Each row is a point. Each copy is the shape, with its points in the same order, stretched, turned, moved and blurred by noise. Say if it was mirrored as well.

Shape (8 x 3)
-69  23  38
-48  43  14
-35  -43  -10
-31  -13  -18
-6  6  53
-33  8  43
-11  69  -36
42  82  -45
Copy 1 (8 x 3)
-75  17  19
-66  52  9
-43  -37  -32
-31  -3  -28
-13  15  42
-41  4  30
-13  77  -44
40  94  -47
Copy 1 is: only turned
Copy 2 (8 x 3)
-58  54  29
-65  25  5
13  57  -23
-13  37  -30
-13  0  45
-27  26  32
-75  -23  -44
-65  -77  -54
Copy 2 is: mirrored
Copy 3 (8 x 3)
-57  44  24
-56  12  38
-21  15  -44
-33  -5  -18
2  48  29
-22  43  13
-53  -50  48
-9  -76  67
Copy 3 is: mirrored
Copy 4 (8 x 3)
33  74  -17
2  61  0
30  -10  -38
4  5  -25
50  28  28
44  40  7
-56  38  23
-77  11  66
Copy 4 is: mirrored

Shape (10 x 6)
-45  7  -12  58  -46  42
1  84  20  0  -41  57
-23  -7  -12  -35  -23  -71
-37  4  -3  -12  21  46
33  4  -52  -12  -3  -25
58  0  24  -8  2  -75
52  5  35  35  -1  -75
-15  -17  0  -30  -49  63
-80  20  8  26  -12  77
74  -39  -13  -54  -22  -65
Copy 1 (10 x 6)
-25  18  1  46  -51  78
20  74  45  -14  -40  96
-39  -22  5  -63  -13  14
-11  64  -18  9  -8  31
30  -22  -11  -42  6  33
18  -32  62  -48  8  -10
8  -42  80  -14  6  3
12  52  -24  -11  -75  32
-38  81  -12  47  -37  69
41  -44  11  -78  -21  -27
Copy 1 is: mirrored
Copy 2 (10 x 6)
7  -13  -30  100  39  -38
56  47  18  28  51  -23
-21  -26  -32  -14  -54  -31
-26  -18  8  16  53  -5
23  -30  -42  0  -20  37
25  -18  21  4  -87  24
15  -10  24  48  -92  24
37  -51  -1  24  57  -39
-22  0  -4  71  88  -48
46  -67  -12  -29  -73  22
Copy 2 is: mirrored
Copy 3 (10 x 6)
-51  -25  -34  79  -19  11
-45  76  -15  19  -63  21
-7  -33  20  -3  -38  -107
-49  -7  -20  -15  -1  6
49  -18  -47  -11  -28  -47
75  26  27  -7  -8  -76
63  21  31  34  16  -67
-40  -36  8  2  -63  17
-94  0  -31  29  -18  4
86  -27  32  -48  -38  -73
Copy 3 is: only turned

Shape (12 x 9)
48  -58  -35  -26  -16  45  63  -33  0
33  54  37  -64  -44  -62  -41  -1  -43
-9  11  5  32  -9  13  90  -65  -49
-47  -56  35  27  -47  -65  -30  -9  27
39  -17  -21  49  -48  48  -8  -32  -44
-50  -23  -12  60  44  44  70  -13  48
55  11  82  -14  35  18  -28  -6  -5
7  20  31  -68  -70  -23  26  22  -66
-44  38  40  -50  -1  57  4  -69  -19
3  14  -17  -1  36  20  47  -26  18
12  -53  33  17  21  18  -8  -64  36
-6  -29  -9  8  51  -12  -2  14  -38
Copy 1 (12 x 9)
-3  -79  -15  -14  19  61  -41  17  21
3  83  21  -33  55  12  -30  69  -32
-4  -22  -19  49  47  79  35  -2  -33
-94  56  -4  52  1  -28  -69  -1  15
39  -36  -5  30  44  17  -72  -20  -63
-6  -47  -35  48  -22  -8  33  -50  54
26  -13  82  -36  64  -26  -27  10  13
-13  33  18  -5  14  56  1  98  -64
24  20  51  -44  6  82  15  -42  -14
20  -16  -34  -12  19  13  20  -5  35
-35  -29  29  -7  37  7  -58  -47  48
-38  -23  -19  -30  30  -47  1  3  -28
Copy 1 is: mirrored
Copy 2 (12 x 9)
-19  -51  48  -35  -23  -6  -6  -72  26
62  4  -31  -68  -103  42  -30  60  -9
1  37  -3  21  -50  -32  29  -65  56
44  -39  -22  43  -34  -51  -67  43  45
-29  4  51  2  -59  -47  -40  -28  -29
-14  19  19  56  73  -44  5  -45  51
90  -5  17  14  -32  44  -6  3  -49
0  -24  -2  -30  -115  63  -2  38  29
17  40  -32  30  -43  73  -46  -75  14
12  20  -4  -17  30  -15  -2  -32  19
64  -24  8  44  14  -29  -43  -62  8
-1  -30  -25  11  -8  -39  27  5  -43
Copy 2 is: mirrored
Copy 3 (12 x 9)
18  -56  -34  20  -39  -25  55  1  7
6  121  29  -48  -77  -20  -6  -12  -49
-55  -9  9  78  -68  -63  -3  21  -44
12  8  65  -48  -21  -58  -64  4  65
46  10  23  63  -71  17  -20  31  10
-83  -65  5  65  49  -23  -29  0  56
7  54  66  8  3  14  61  -35  -18
-34  44  25  -59  -97  -3  -5  32  -42
-83  24  34  38  -69  3  0  -66  -7
-43  -3  -24  49  9  -36  15  -12  8
23  -13  49  27  15  -35  13  -57  37
-11  -7  -5  -2  37  15  -26  2  -54
Copy 3 is: only turned
